Each point is reached from the start by the listed moves, each made once or not at all, plus a little noise. Is the number of moves made odd or even? Then give how often each move was made.

Moves:
(1): [ 1.4 -1.4 -2.1]
(2): [ 4.1 -2.4  4.0]
Start: [-0.1  2.3  1.6]
Points:
[ 5.2 -1.9  3.7] => even (1, 1)
[ 1.4  0.6 -0.5] => odd (1, 0)

Moves:
(1): [ 1.1 -0.9 -1.7 -0.8  1.2 -1.1  0.6  0.1 -1.8 -1.7 -0.9  1.5]
(2): [ 2.1  3.0 -1.4 -0.5  0.9 -1.1  2.5 -2.5  0.2  1.0 -2.0  0.8]
(3): [ 0.5  0.7  0.5 -2.5  0.4 -1.7 -1.0  1.7 -2.5  2.4 -0.1 -0.2]
(4): [ 1.4  1.4  1.0  1.1 -1.4  0.5 -1.5 -1.2 -2.7  0.0 -0.8 -1.3]
(5): [-0.9  2.4 -0.9  1.4  3.0 -0.3 -1.9 -1.5 -0.9 -1.2 -0.8  2.6]
(6): [ 1.1  1.5  0.9  0.1  1.4  0.0  0.8  0.8 -0.8 -0.1 -2.5 -0.6]
(7): [ 0.8 -1.8  3.3  1.3  1.6 -1.2  1.6 -1.5 -1.4  0.7  1.9  1.1]
(8): [-0.7  0.7 -1.2 -0.2 -0.4 -0.4  2.3  0.5 -2.6 -1.1  0.3  1.1]
(9): [-0.5 -0.1 -2.7  2.6  2.2 -0.4  0.0  0.7  0.8  0.9 -2.8 -2.0]
(10): [-1.2 -1.3 -0.6 -2.4  0.7  1.6  0.5 -1.1 -1.7  0.5 -0.3  0.6]
(11): [ 1.2  0.1 -0.7  1.2 -0.3  1.8 -0.2  0.6  1.0  0.5  0.9  0.2]
Start: [ 1.0  0.6  2.0  2.6  1.1 -0.7  0.2 -0.3  2.1 -0.7 -0.1 -0.9]
Points:
[ 3.1  4.7 -1.4  3.0  5.2  1.5  0.9 -2.1 -7.6 -3.8 -4.3  3.2] => odd (1, 0, 0, 1, 1, 1, 0, 1, 0, 1, 1)
[-1.2  1.6  0.4  1.6  4.8  0.7 -1.0 -2.9 -0.5 -1.6 -1.2  2.4] => even (0, 0, 0, 0, 1, 0, 0, 0, 0, 1, 0)
[ 4.1  2.9 -0.8 -1.0  5.3 -1.3  4.6 -2.9 -2.0 -0.9 -5.7  1.3] => even (1, 1, 0, 0, 0, 1, 0, 0, 0, 1, 0)
[ 4.4  5.6  0.9  3.9  8.7 -5.0  6.2 -4.4 -5.2 -3.2 -4.0  5.6] => even (1, 1, 0, 0, 1, 1, 1, 1, 0, 0, 0)
[ 5.5  4.9 -2.2  0.1  6.5 -2.9  2.1 -1.8 -6.7  2.4 -9.5 -1.9] => odd (1, 1, 1, 1, 0, 1, 0, 0, 1, 1, 0)
[ 0.4  1.1 -1.0  4.6 10.9 -2.4  4.1 -2.3 -6.4 -2.7 -5.3  3.2] => odd (1, 0, 0, 0, 1, 1, 1, 1, 1, 1, 0)
